Each wall is flat, endless, passes through zero and stands at right angles to its row. A trip goes straight from one point to another. List the walls that it crosses, first one first.

Walls:
(1): [-0.019, -0.196]
(2): [0.041, 0.141]
Trips:
[-0.196,  0.352] to [-0.137, -0.012] -> 2, 1
[-0.147,  0.304] to [-0.154, -0.162] -> 2, 1
[-0.197, -0.371] to [-0.274,  0.421] -> 1, 2
[-0.295,  0.227] to [-0.047, -0.447] -> 2, 1
[-0.108,  0.024] to [ 0.175, -0.003] -> 2
[ 0.008, -0.228] to [0.187, 0.092] -> 2, 1
[-0.078, -0.130] to [-0.062, -0.174] -> none
[0.083, 0.064] to [ 0.134, -0.288] -> 1, 2

Walls:
(1): [-0.110, -0.023, -0.242, -0.155, -0.101,  0.421,  0.330,  0.022, -0.223,
 -0.291,  0.006]
(2): [-0.168, -0.150,  0.319, -0.191, -0.143, -0.033, -0.093, -0.230,  0.105,
 -0.062,  0.242]
Trips:
[-0.195, -0.057, -0.371, -0.047,  0.227, -0.106, -0.295, -0.161,  0.019,
 -0.143, -0.420] to [ 0.053, -0.146, -0.003, -0.031, -0.067, -0.031, -0.178, -0.079,  0.245,
 -0.124, -0.006] -> 2
[ 0.037, -0.117, -0.230,  0.133,  0.376,  0.039,  0.090, -0.067, -0.170,
 -0.149,  0.528] to [-0.096,  0.314, -0.066, -0.365, -0.227, -0.016,  0.197, -0.042, -0.219,
  0.201,  0.187] -> 2
[ 0.432,  0.071, -0.299, -0.051, -0.129, -0.144, -0.225, -0.029,  0.032,
  0.137,  0.282] to [-0.399, -0.119,  0.076,  0.159,  0.008, -0.030,  0.083, -0.171, -0.289,
  0.225,  0.122] -> 2, 1
[ 0.427,  0.093,  0.047,  0.193,  0.047, -0.423, -0.008, -0.184,  0.225,
 -0.275,  0.196] to [-0.129, -0.394,  0.084,  0.328, -0.032, -0.282,  0.015,  0.116,  0.124,
  0.044, -0.055] -> none

Walls:
(1): [ 0.144,  0.277,  0.038,  0.125, -0.180, -0.488, -0.049,  0.246,  0.236,
  0.129,  0.106,  0.083,  0.458,  0.324,  0.139,  0.729, -0.145, -0.026,
 -0.016, -0.207,  0.129, -0.039, -0.047, -0.047]
(2): [-0.082,  0.158,  0.119, -0.117,  0.210,  0.083,  0.046,  0.081, -0.049,
  0.136,  0.071, -0.026,  0.093, -0.194, -0.072,  0.432, -0.074, -0.093,
  0.148,  0.049, -0.156, -0.009,  0.064, -0.130]
(3): [ 0.240,  0.157,  0.255,  0.386, -0.040, -0.365, -0.063, -0.163, -0.004,
 -0.003, -0.291, -0.201, -0.222, -0.366,  0.308, -0.143, -0.072,  0.259,
 -0.042, -0.136, -0.215,  0.130, -0.133, -0.032]
Trips:
[-0.102, -0.073,  0.172, -0.002, -0.203, -0.210, -0.044, -0.256, -0.001,
  0.196, -0.008,  0.105, -0.068,  0.269,  0.193, -0.062,  0.390, -0.118,
  0.232, -0.009, -0.346, -0.188, -0.371, -0.201] to [ 0.461, -0.124,  0.156,  0.125,  0.104,  0.140, -0.435, -0.058,  0.122,
  0.007, -0.269,  0.019,  0.028,  0.236,  0.416, -0.106, -0.058, -0.059,
 -0.079, -0.230, -0.158, -0.440, -0.159, -0.093] -> none
[-0.074, -0.207,  0.207,  0.237,  0.110, -0.002, -0.047,  0.371, -0.070,
 -0.078,  0.046,  0.085, -0.063, -0.290,  0.027,  0.088, -0.197,  0.075,
 -0.284,  0.103, -0.022, -0.022,  0.032,  0.208] to [ 0.049, -0.452, -0.293,  0.262,  0.394,  0.362, -0.001,  0.395,  0.213,
 -0.214,  0.067, -0.059,  0.272,  0.137,  0.060, -0.080,  0.104, -0.298,
  0.582, -0.165,  0.038,  0.137, -0.045,  0.270] -> 3, 2
[-0.111, -0.006, -0.089, -0.184, -0.232,  0.074, -0.274, -0.021,  0.015,
 -0.074,  0.206, -0.413,  0.185, -0.095, -0.248, -0.107,  0.024,  0.283,
 -0.271,  0.247, -0.322,  0.330,  0.185, -0.217] to [-0.209, -0.195,  0.123, -0.005,  0.180, -0.301,  0.253, -0.338,  0.055,
 -0.132,  0.002,  0.031,  0.020,  0.208,  0.194, -0.051,  0.101,  0.112,
  0.143, -0.009,  0.067,  0.204,  0.149,  0.374] -> 2, 3
[-0.293, -0.144,  0.436,  0.110,  0.245, -0.217, -0.016, -0.074, -0.006,
  0.156,  0.207,  0.120,  0.214,  0.077,  0.048,  0.018, -0.478,  0.132,
  0.022,  0.034,  0.201,  0.302,  0.504, -0.130] to [-0.167, -0.225,  0.003, -0.553,  0.306, -0.030, -0.023, -0.034, -0.494,
  0.188, -0.082,  0.139,  0.220, -0.177, -0.034,  0.081, -0.080,  0.512,
 -0.098,  0.098,  0.236, -0.048,  0.340, -0.309] -> 1
[-0.318,  0.171,  0.214,  0.471,  0.200, -0.282,  0.227,  0.087, -0.378,
 -0.234, -0.074,  0.291, -0.222, -0.398, -0.202, -0.182,  0.024,  0.353,
  0.201, -0.231,  0.173, -0.185,  0.142, -0.115] to [-0.248,  0.242, -0.012, -0.080,  0.062,  0.160,  0.002, -0.103,  0.324,
  0.139,  0.134, -0.360, -0.111,  0.151, -0.122, -0.259, -0.240, -0.227,
 -0.114, -0.113,  0.108,  0.141,  0.014, -0.128] -> 2, 3
[-0.158, -0.336,  0.055, -0.168, -0.144,  0.078,  0.160, -0.068, -0.074,
  0.054, -0.043, -0.136,  0.287, -0.123, -0.005, -0.124, -0.019,  0.024,
  0.264, -0.004, -0.274,  0.135,  0.313, -0.159] to [-0.070, -0.041, -0.303, -0.040,  0.156,  0.032, -0.219, -0.100, -0.120,
  0.022, -0.357,  0.275,  0.256, -0.144, -0.240, -0.089,  0.203,  0.080,
 -0.255,  0.408,  0.006, -0.058, -0.053, -0.103] -> 2
[ 0.207, -0.076, -0.189,  0.313, -0.337, -0.223, -0.053,  0.229, -0.091,
  0.062, -0.174,  0.340,  0.069,  0.101,  0.117,  0.273, -0.130, -0.291,
  0.066,  0.003,  0.457, -0.394,  0.207,  0.001] to [-0.097, -0.067,  0.279,  0.036,  0.191,  0.006, -0.020,  0.254,  0.046,
 -0.306, -0.119,  0.009,  0.066, -0.198,  0.167, -0.102, -0.060, -0.109,
 -0.149,  0.059,  0.052,  0.057, -0.152,  0.133] -> 3, 1
[ 0.210, -0.030, -0.052, -0.002, -0.011,  0.022,  0.032, -0.155,  0.178,
  0.086,  0.058, -0.348, -0.154,  0.090,  0.153,  0.008,  0.302,  0.249,
  0.158,  0.148,  0.084,  0.434, -0.170, -0.084] to [ 0.147, -0.129,  0.217, -0.020, -0.048,  0.281,  0.105, -0.161, -0.167,
  0.070, -0.166, -0.274,  0.096, -0.163,  0.020, -0.269, -0.214, -0.415,
 -0.071,  0.115,  0.164, -0.245, -0.219,  0.137] -> none
[-0.122, -0.027, -0.098,  0.057, -0.066,  0.028,  0.133, -0.019, -0.342,
  0.275,  0.111, -0.018, -0.327, -0.172, -0.142, -0.145, -0.191, -0.135,
 -0.138,  0.393,  0.080,  0.394, -0.263,  0.020] to [-0.089, -0.233, -0.444,  0.038, -0.532,  0.116, -0.056, -0.001,  0.403,
 -0.064,  0.215,  0.002,  0.118, -0.009, -0.362,  0.352,  0.068,  0.239,
 -0.263, -0.181, -0.006, -0.206,  0.143,  0.017] -> 3, 1
